Rows are points. The ring and each string are closed loops that go straight from each point to the next, and from the last back to the first. Before rounding, they use only three directions, however many columns there are. Count how often each string passes through the ring. Passing back the other way cancels.
In the rows, zero is written as 128.

Ring (9 x 3):
[[150 122 120]
 [147 128 138]
 [131 133 152]
 [106 139 161]
 [ 82 145 156]
 [ 75 147 139]
 [ 90 139 118]
 [110 130 110]
 [137 122 111]]
String:
[[106 124 152]
 [ 99 119 163]
 [107 145 140]
 [ 90 170 147]
 [ 77 156 159]
 [ 92 167 136]
 [101 166 128]
 [101 136 140]
 [ 63 123 160]
 [ 43 144 154]
 [ 68 160 136]
 [ 98 164 125]
 [101 138 136]
 [ 75 131 149]
 [ 57 135 157]
 [ 57 164 149]
 [ 85 168 137]
 [108 153 130]
 [ 87 125 160]
 [ 73 119 183]
 [ 78 137 182]
 [104 167 144]
 [110 147 141]
 [109 127 148]
 [102 122 178]
 [104 134 178]
 [110 156 155]
 [111 152 142]]
Times through: 4

Ring:
[[173 114 139 167]
 [162 139 139 129]
 [105 153 149  92]
 [ 79 141 153 103]
 [ 85 113 156 142]
 [129  96 152 176]]
String:
[[ 96 131 134 134]
 [107 122 158 131]
 [ 83 109 175 133]
 [104 109 173 137]
 [116 115 150 148]
 [116  98 174 155]
 [130  75 173 191]
 [150  89 131 206]
 [147 110 127 178]
 [143 114 147 156]
 [147 110 168 146]
 [185 106 166 160]
 [196 123 128 166]
 [168 135 118 152]
 [134 130 137 140]
 [143 132 162 118]
 [151 151 164  90]
 [136 164 147  84]
 [121 168 119  98]
 [121 136 132 132]
 [110 133 165 110]
 [ 80 146 172  82]
 [ 59 149 157  85]
 [ 63 142 141 108]]
Times through: 4
String, 28 rows:
[[133 116 123 171]
 [128 116 124 169]
 [121 104 133 177]
 [119 116 139 156]
 [115 114 167 137]
 [ 88  99 178 146]
 [ 69  99 172 147]
 [ 63 103 178 135]
 [ 95 114 175 127]
 [106 120 162 131]
 [ 75 111 187 119]
 [ 54 111 171 128]
 [ 61 115 144 144]
 [ 93 121 129 152]
 [117 125 137 145]
 [109 111 172 135]
 [118 117 159 139]
 [119 116 144 152]
 [119 101 177 148]
 [126  84 174 175]
 [141  77 161 199]
 [147  99 119 200]
 [138 114 131 169]
 [136 113 146 157]
 [139 103 169 154]
 [135 110 159 152]
 [138 115 127 170]
 [143 102 130 186]]
Times through: 2

Ring, 7 rows:
[[165 114 111 123 122 122 114  98]
 [130 158 120 124 103 130 112  90]
 [101 167 138 115  96 144 124  96]
 [ 76 143 164  98 100 163 151 116]
 [ 88 101 174  92 114 171 162 133]
 [133  69 159 103 129 158 149 133]
 [164  76 130 114 132 136 130 117]]
String, 8 rows:
[[111  86 147  86 126 150 167 126]
 [126 110 154 116 113 155 130 118]
 [114  76 184 107 120 177 147 141]
 [ 74 101 195  94 108 186 164 141]
 [ 96 136 173 117  99 170 129 119]
 [110 119 143 101 114 147 146 114]
 [ 81 121 151  82 112 153 170 119]
 [ 72  89 164  66 122 163 193 136]]
Times through: 0
String (32 x 8):
[[ 90 141 173 115  97 170 132 118]
 [ 55 138 189  94  96 182 160 129]
 [ 47 112 178  67 110 174 194 135]
 [ 75  99 159  71 120 159 187 131]
 [101 102 150  88 119 153 164 123]
 [111 107 159 106 114 159 144 123]
 [113  98 178 114 113 173 137 132]
 [112  65 188 103 123 180 154 146]
 [119  38 173  84 139 169 176 151]
 [125  50 144  77 141 148 179 137]
 [128  78 137  90 131 142 160 124]
 [135  69 131  87 137 138 164 124]
 [153  53 125  90 144 133 160 126]
 [145  79 126  98 133 134 149 118]
 [142 103 140 117 120 144 127 114]
 [155 109 146 134 115 148 106 112]
 [187  96 124 141 125 131  96 105]
 [187  95  99 124 132 113 113  98]
 [169 100  86 104 135 104 135  95]
 [143 111 107 101 125 120 141 101]
 [130 120 136 113 114 141 130 108]
 [147 144 139 142 103 144  93  99]
 [148 160 125 143 100 133  90  88]
 [139 182 102 131  98 116  98  75]
 [119 171 105 112 102 119 123  82]
 [110 141 117  95 112 128 147  98]
 [119 127 142 112 110 146 132 109]
 [103 135 129  94 111 137 151 105]
 [ 81 155 129  86 104 138 159 101]
 [ 54 186 152  95  86 156 150 101]
 [ 64 172 168 106  87 167 140 109]
 [ 98 147 172 124  94 169 121 114]]
Times through: 3

Ring (6 x 11):
[[170 139  93 151 126  88 135  83 125 132 154]
 [115 158 132 111  91 134 150 120 143 154 108]
 [ 80 158 146  85  90 162 143 146 148 152 103]
 [ 81 141 146  84 120 162 128 157 131 128 121]
 [137 121 105 125 159 115 111 119 112 105 171]
 [170 126  81 151 151  87 116  85 120 115 181]]
String:
[[124 137 139 114 127 131 140 133 113 124 122]
 [115 144 156 106 112 141 152 142 114 133  99]
 [123 143 127 115 117 128 137 123 128 134 128]
 [113 167 109 114  78 129 143 103 166 169 121]
 [126 176 106 124  62 119 155  90 172 182 111]
 [147 166  98 138  80 103 151  81 159 169 125]
 [146 163  76 141  87  99 135  71 170 167 150]
 [147 145  98 136 117 104 133  94 137 139 149]
 [153 121 138 131 154 112 138 128  85 102 134]
 [199 124  78 171 153  66 126  70 108 113 179]
 [189 136  46 171 136  64 113  50 143 133 200]
 [156 140  74 145 128  93 118  80 144 135 176]
 [148 134  98 136 136 105 123 101 125 124 161]
 [166 139  55 154 131  82 110  65 150 135 193]
 [149 138  87 138 130 101 121  92 136 131 167]
 [154 126 113 136 147 105 128 110 107 112 153]
 [172 118 116 147 161  94 131 108  88 100 155]
 [202 138  53 179 133  56 124  46 135 134 188]
 [191 139  80 167 128  70 136  66 124 133 163]
 [173 130 123 148 138  93 147 103  96 117 133]
 [160 161  94 147  88  93 150  75 151 163 131]
 [130 170  93 129  73 113 145  84 173 176 129]
 [118 172 112 118  69 126 151  99 168 176 112]
 [113 158 153 107  89 140 162 132 131 152  88]
 [124 132 165 109 132 137 152 150  92 115 101]]
Times through: 1
String:
[[140 103 138 120 187 122 116 146  73  76 158]
 [133 125 135 119 148 124 130 134 100 107 138]
 [123 140  95 120 125 121 116 108 145 133 163]
 [121 133  94 118 138 123 108 113 139 123 172]
 [112 127 100 110 148 131 102 125 133 114 175]
 [105 143  98 108 122 134 112 117 152 136 162]
 [116 132 130 109 136 134 126 135 117 118 139]
 [111 125 152 101 147 144 130 155  99 106 127]
 [ 87 123 177  81 148 167 133 181  91 101 109]
 [ 90 130 171  85 135 163 138 172 101 112 106]
 [120 130 147 109 137 136 137 143 103 114 123]
 [ 92 155 128  96  97 149 134 132 152 150 121]
 [ 68 173 128  82  67 164 139 133 179 174 107]
 [ 59 176 146  74  59 174 149 145 176 178  87]
 [ 93 145 175  88 110 160 154 164 112 131  86]
 [122 129 156 109 138 136 143 148  96 112 114]
 [109 137 160 101 124 146 146 151 107 123 105]
 [ 68 165 160  76  76 172 152 155 152 161  84]
 [ 52 180 137  71  54 177 143 141 188 183  95]
 [ 46 183 123  69  49 178 135 135 203 190 106]
 [ 51 161 154  65  85 183 137 163 159 156  98]
 [ 64 139 175  68 120 181 136 182 119 124  99]
 [109 121 167  98 151 149 136 165  87 100 116]
 [ 83 127 156  82 144 164 122 170 110 108 127]
 [ 87 135 122  91 134 153 110 144 137 122 151]
 [104 137 105 105 131 137 110 125 143 127 162]
 [122 136 114 116 132 126 123 121 128 125 149]
 [134 118 141 118 160 126 128 141  89  97 140]]
Times through: 0

Ring, 9 rows:
[[ 80 165 155 124  83 150 132 126 120 122 166 153 148 127]
 [ 92 164 151 110 111 165 112 150 120 132 147 128 156 111]
 [103 161 150  98 138 166 105 172 121 134 135 121 151 102]
 [110 157 150  91 152 157 109 185 123 128 134 129 139 101]
 [122 146 148  90 166 137 124 188 124 100 144 130 130 126]
 [128 140 143  97 166 130 132 178 121  76 155 118 137 154]
 [123 138 141 111 144 124 143 153 118  59 172 114 147 180]
 [105 146 147 124 110 123 151 130 118  69 183 136 145 178]
 [ 83 157 155 131  79 129 152 115 120  95 184 163 140 155]]
String:
[[ 61 167 165 138  49 125 160 102 123 116 189 203 124 135]
 [ 81 162 159 119  90 135 142 134 124 119 168 176 128 124]
 [ 89 161 155 116 102 145 131 141 121 118 161 153 140 124]
 [105 158 144 109 126 167 109 154 117 115 147 101 168 130]
 [109 162 142  99 141 187  89 170 116 134 128  83 177 108]
 [108 163 147  91 150 183  88 184 120 146 121 100 162  89]
 [ 93 164 158  98 127 152 118 172 126 143 140 162 126  88]
 [103 155 151 106 128 144 126 160 122 111 154 140 139 126]
 [120 152 142  96 157 163 105 178 119 109 137  95 160 126]
 [109 161 150  86 156 171  96 193 124 145 122 121 144  83]
 [ 94 167 157  93 133 166 105 180 126 156 129 150 134  74]
 [ 93 160 155 107 116 144 128 155 124 123 154 156 133 114]
 [111 154 143 106 136 164 110 159 117 108 146  98 166 134]
 [ 90 166 149 116 102 172 110 139 117 130 150 116 169 119]
 [ 60 173 165 131  55 143 142 113 123 139 173 193 132 111]
 [ 86 160 156 120  94 136 141 134 122 111 169 164 135 132]
 [100 153 148 118 111 142 134 138 118  94 168 129 152 152]
 [ 88 153 151 136  79 126 155 108 117  79 191 149 149 175]
 [ 81 154 157 138  69 112 168 104 120  79 198 179 131 172]
 [ 91 156 156 118 102 128 146 138 123 102 172 168 128 139]
 [ 98 152 151 119 108 131 143 137 120  92 173 147 140 152]
 [111 147 141 121 120 142 134 135 114  74 172 103 166 176]
 [ 78 158 155 139  64 125 159 100 118  88 194 167 142 167]]
Times through: 5
String, 30 rows:
[[109 148 142 122 116 142 135 132 114  74 173 105 166 176]
 [ 97 147 147 137  87 121 159 108 115  61 195 137 153 193]
 [118 143 139 118 130 139 135 140 114  66 172  98 165 181]
 [124 138 137 119 136 131 140 141 114  51 177  94 164 196]
 [132 132 136 116 148 119 148 147 115  36 181  96 156 207]
 [126 135 143 109 149 110 153 157 120  51 177 129 133 184]
 [132 134 142 100 167 117 143 173 121  57 165 120 134 173]
 [115 145 151 100 149 122 141 172 124  87 160 150 121 141]
 [105 152 152 105 131 134 134 161 123 102 158 148 131 132]
 [125 145 140 100 158 149 118 172 118  88 149  96 157 148]
 [135 143 143  81 191 145 112 205 123  98 133 107 138 124]
 [123 149 152  77 182 139 116 209 128 118 130 144 116  98]
 [132 145 142  83 185 153 107 201 122 104 131 101 144 121]
 [125 149 150  76 185 144 112 212 127 120 127 136 120  97]
 [106 154 158  88 153 132 129 190 129 124 142 173 107  96]
 [105 153 154  99 139 134 132 172 125 111 151 157 122 118]
 [114 149 148 100 146 140 127 170 122  99 152 130 138 134]
 [133 141 138  96 172 146 117 180 118  79 147  88 157 154]
 [142 135 135  94 183 140 121 183 117  64 150  80 157 168]
 [114 147 146 106 139 137 131 160 120  89 159 125 144 148]
 [108 149 149 110 129 131 139 154 121  89 165 140 136 148]
 [121 143 140 110 143 138 132 154 117  72 164 102 157 170]
 [126 135 136 122 135 125 147 135 113  38 184  91 165 210]
 [ 98 146 149 132  94 114 163 115 118  61 195 149 141 189]
 [ 86 151 154 138  75 114 166 105 119  72 198 166 137 180]
 [ 91 152 150 135  83 126 154 110 117  76 190 145 150 177]
 [ 70 159 159 144  51 117 168  93 120  90 200 187 133 166]
 [ 58 165 167 143  39 111 174  93 124 106 200 220 114 145]
 [ 84 158 158 122  91 128 148 131 123 107 174 175 128 136]
 [ 98 153 150 119 108 137 138 136 119  94 170 138 146 151]]
Times through: 3

Ring (10 x 14):
[[171 105 149 160 177 153 139 101 121 133  81 148 155 132]
 [170 117 136 140 176 155 134 113 114 131  88 150 154 138]
 [155 128 129 119 151 140 135 127 118 129 106 141 147 143]
 [131 134 131 104 110 114 142 138 134 128 127 125 136 146]
 [104 131 138 101  73  89 144 142 154 124 150 112 121 145]
 [ 96 122 142 110  73  88 136 135 161 120 159 114 113 140]
 [101 112 146 125  91  98 129 124 160 119 155 122 112 135]
 [113 103 151 142 111 109 128 113 155 120 141 129 118 131]
 [137  95 159 163 139 127 135 100 146 127 113 135 133 127]
 [157  96 160 170 160 140 141  96 135 132  91 141 146 127]]
String:
[[ 83 123 156 110  34  62 159 139 176 126 160  93 112 141]
 [ 70 135 151  90   7  47 164 153 181 126 174  83 108 146]
 [ 85 138 156  94  11  50 180 152 175 133 153  79 121 148]
 [117 131 145 108  77  92 158 139 150 131 131 108 132 145]
 [133 119 143 128 118 117 142 123 140 128 120 127 135 139]
 [138 119 133 125 140 131 126 123 131 124 124 140 134 139]
 [151 125 140 126 134 128 149 125 127 133 102 131 148 142]
 [171 129 135 127 159 145 149 124 112 137  83 139 161 144]
 [173 128 122 122 184 161 127 123 103 130  92 155 156 143]
 [169 130 113 116 190 166 113 125 101 124 103 162 149 144]
 [166 135 117 110 171 154 127 131 105 128 101 151 152 147]
 [148 133 116 106 155 143 119 133 115 123 122 148 139 146]
 [135 123 130 118 135 129 125 127 131 123 128 139 132 141]
 [129 121 139 123 118 117 137 126 139 126 127 129 132 140]
 [112 125 151 117  72  88 159 134 156 130 134 106 129 141]
 [ 81 130 154 101  22  56 166 146 176 128 161  87 114 144]
 [ 76 127 144  98  39  66 143 145 173 119 177 101 104 143]
 [104 121 131 109 101 106 118 133 150 116 160 130 112 140]
 [122 118 136 122 121 118 125 125 142 121 139 134 124 138]
 [111 117 151 126  86  95 147 126 156 126 138 115 124 138]]
Times through: 2

Ring, 8 rows:
[[ 83 131 161 152 135 154 145 188 113 139 159 101 116  97]
 [ 73 126 170 164 138 150 126 198 118 148 162  93 121  94]
 [ 87 122 167 162 128 137 112 177 122 146 148 108 124 104]
 [116 121 149 143 112 124 110 134 124 134 124 136 125 121]
 [143 122 127 121 102 118 116  95 125 120 105 159 123 134]
 [160 127 109 101 100 122 135  74 122 108  97 169 119 138]
 [145 131 117 107 108 134 150 100 115 110 113 154 115 128]
 [117 133 136 125 119 146 156 142 111 121 135 131 113 114]]
String, 24 rows:
[[126 124 130 128 121 128 116 116 129 128 120 136 124 119]
 [117 118 149 146 111 119  99 129 128 136 121 138 127 122]
 [ 87 118 182 174 110 126 103 182 118 150 142 121 125 114]
 [ 88 123 171 163 120 137 119 180 117 144 147 114 122 108]
 [102 125 152 146 124 138 125 157 120 136 139 120 121 109]
 [ 83 126 167 159 129 145 128 186 116 143 154 105 120 101]
 [ 45 129 197 185 141 163 141 249 106 157 186  74 116  82]
 [ 75 130 162 156 145 156 136 195 118 144 164  89 119  90]
 [100 129 144 139 135 146 134 158 121 134 145 111 120 102]
 [105 129 146 138 125 143 137 154 117 131 140 120 118 109]
 [101 130 140 135 138 148 137 155 122 132 145 110 119 101]
 [ 68 135 172 159 138 166 163 217 104 140 174  89 111  89]
 [ 63 133 181 167 134 164 160 227 101 144 176  89 111  90]
 [100 128 153 144 124 143 136 163 116 134 143 118 118 108]
 [ 74 128 176 165 130 152 139 205 110 145 163  99 117  97]
 [ 51 126 195 185 138 155 128 236 111 158 178  80 119  87]
 [ 58 122 189 184 138 146 111 219 120 159 169  85 124  90]
 [ 77 121 184 175 119 137 116 198 114 150 154 108 122 105]
 [ 90 119 178 169 109 129 111 179 116 146 142 123 123 114]
 [112 117 161 154 103 118 102 143 122 139 123 140 126 125]
 [131 121 132 130 113 120 105 108 131 129 113 144 127 125]
 [139 119 135 130 100 113 105 101 127 126 105 157 126 134]
 [134 120 144 135  93 116 116 115 119 125 110 159 122 135]
 [126 123 142 134 106 124 120 123 121 127 118 146 122 126]]
Times through: 1
String (31 x 14):
[[100 127 154 146 124 141 131 162 117 135 142 118 119 108]
 [ 94 126 157 151 128 141 125 168 120 139 146 112 121 105]
 [ 87 124 167 160 126 140 121 180 118 144 149 110 122 104]
 [ 74 120 185 177 122 137 111 200 117 153 155 105 123 103]
 [ 91 119 169 165 119 129 102 170 124 147 141 117 126 110]
 [116 121 139 138 124 126 104 127 132 135 125 129 127 115]
 [118 125 138 133 120 133 123 131 123 129 127 132 122 116]
 [117 123 148 140 110 128 122 137 119 130 126 138 121 121]
 [124 120 152 143  98 118 111 128 120 131 116 150 123 130]
 [127 118 151 143  95 114 106 122 121 131 113 154 124 133]
 [128 120 138 135 110 119 104 114 128 130 114 145 126 126]
 [124 124 131 129 123 129 115 118 129 129 122 133 125 117]
 [115 124 145 139 116 130 119 137 123 132 128 132 123 117]
 [ 97 121 169 160 110 130 115 167 116 141 138 126 122 116]
 [ 77 119 185 178 119 133 105 195 119 153 151 109 125 106]
 [ 81 121 167 165 136 137 103 180 128 151 151 100 127  99]
 [102 125 146 143 133 138 117 150 127 138 139 114 124 105]
 [109 126 143 138 125 138 126 145 122 132 135 123 121 111]
 [ 67 128 182 171 132 153 137 215 110 148 168  93 117  94]
 [ 59 130 184 173 139 160 144 227 108 150 176  84 115  88]
 [ 95 129 157 147 124 146 140 172 113 135 147 115 117 106]
 [112 128 140 134 126 139 131 142 121 130 134 124 120 111]
 [102 130 142 136 134 148 139 157 119 131 145 112 118 103]
 [ 94 133 149 140 134 155 152 174 112 132 153 108 114 100]
 [ 77 137 170 153 127 166 177 212  96 133 169 102 107  97]
 [ 89 133 162 148 123 156 162 189 103 132 157 111 111 103]
 [106 129 147 138 123 143 140 155 115 130 140 122 117 110]
 [109 129 135 132 134 143 131 142 124 130 137 117 121 106]
 [ 82 131 155 149 143 156 141 185 117 139 160  95 118  93]
 [ 56 131 183 172 142 164 148 231 107 150 180  80 115  85]
 [ 59 129 186 175 136 158 141 227 108 151 175  86 116  89]]
Times through: 1

Ring, 7 rows:
[[107 123 123 111 108 128  98 109  92 133 128 155 120  83]
 [115 100 122 118 122 146  86 123 117 151 154 140 127  73]
 [152  97 139 143 141 152 108 160 166 190 165  90 145 124]
 [165 127 151 138 142 151 144 165 174 182 131  78 150 163]
 [153 159 149  98 137 167 170 141 154 129  83 105 145 155]
 [123 176 138  73 118 159 165 107 107  87  57 149 130 123]
 [112 168 132  85 106 138 145 101  88  96  71 159 122 113]]
String (28 x 14):
[[153 158 150 118 127 143 162 144 145 147  92 102 142 167]
 [159 176 155  96 136 166 189 143 156 124  65 100 147 176]
 [147 181 149  53 146 206 197 124 155  78  43 122 148 140]
 [133 163 139  59 139 196 168 116 138  83  64 137 140 112]
 [125 191 139  21 140 218 195  97 128  35  21 157 139 105]
 [125 200 143  61 115 160 189 102 103  69  27 152 130 141]
 [127 172 141 106 106 123 154 117 100 121  74 137 126 147]
 [130 151 139 122 109 119 136 126 109 144 102 128 128 141]
 [114 162 134 119  93 100 131 110  79 131  92 150 117 133]
 [ 97 152 124 108  88 103 113  95  61 116  97 171 110  99]
 [ 90 132 116  85 103 140  99  89  72  98 109 181 113  57]
 [ 98 120 118 121  96 109  84 103  74 139 136 164 113  77]
 [105 111 121 135  99 104  79 114  83 158 150 152 115  85]
 [ 95 100 113 105 112 141  73 103  89 130 150 167 117  44]
 [102 106 117  95 120 157  87 106 102 122 139 161 122  51]
 [102 110 117  84 124 169  93 104 105 111 131 163 124  47]
 [ 92 106 113 108 105 131  74 100  80 130 145 171 114  49]
 [104 122 123 139  91  90  85 112  74 158 141 154 113  97]
 [120 135 131 124 107 118 115 121 101 147 120 138 124 116]
 [122 137 131  97 122 154 126 118 117 122 107 140 130 101]
 [103 157 126  75 109 150 133  94  85  86  79 170 120  87]
 [120 151 132  87 119 155 138 112 110 108  90 146 129 106]
 [132 149 139 115 116 132 139 127 117 139 101 126 131 136]
 [135 144 139 117 120 136 137 131 124 144 107 122 133 135]
 [128 155 136  71 133 182 155 115 129  94  77 139 136 107]
 [133 156 138  73 135 183 158 120 136  99  78 133 139 114]
 [138 144 140 111 125 147 141 133 133 140 105 118 136 134]
 [139 141 140 114 125 146 139 134 133 143 108 117 136 134]]
Times through: 0
String, 23 rows:
[[145  92 136 160 129 127  92 158 150 205 177  94 138 124]
 [140  57 126 136 152 176  70 156 173 193 204 100 144  69]
 [128  87 124  99 148 192  94 133 154 143 159 126 140  60]
 [134 120 135 126 125 141 115 137 133 160 136 118 134 117]
 [129 100 129 141 121 129  90 138 127 178 163 119 131 102]
 [107  90 117 123 117 138  70 118 106 155 167 147 122  59]
 [ 92 109 112  83 117 161  84  95  90 105 132 175 118  34]
 [102 132 120  80 116 159 111  98  94  99 107 167 122  64]
 [119 141 131  98 117 146 126 114 108 120 104 145 127 103]
 [118 161 135 112 100 113 136 112  88 125  88 147 121 131]
 [108 188 134  80  96 126 159  93  73  83  49 167 118 126]
 [109 178 131  51 117 173 161  91  95  60  47 169 126  97]
 [129 142 135 100 124 153 136 123 124 126 103 132 133 115]
 [133 150 140 118 115 129 139 128 117 142 102 125 131 139]
 [113 193 137  83  96 124 165  96  76  86  44 162 119 136]
 [100 182 128  65 100 142 152  84  70  68  49 179 116 101]
 [114 145 128  81 120 161 131 106 106 101  93 154 127  90]
 [122 139 133 118 110 124 121 121 104 141 113 137 125 118]
 [121 130 131 133 106 111 109 124 102 157 129 134 124 118]
 [107 101 120 135 106 114  74 118  94 163 160 147 119  78]
 [110  89 117 100 132 171  79 117 122 135 158 148 129  45]
 [128 112 130 110 131 159 109 130 134 145 138 127 134  92]
 [136 114 135 131 126 140 111 141 136 167 143 114 135 117]]
Times through: 5
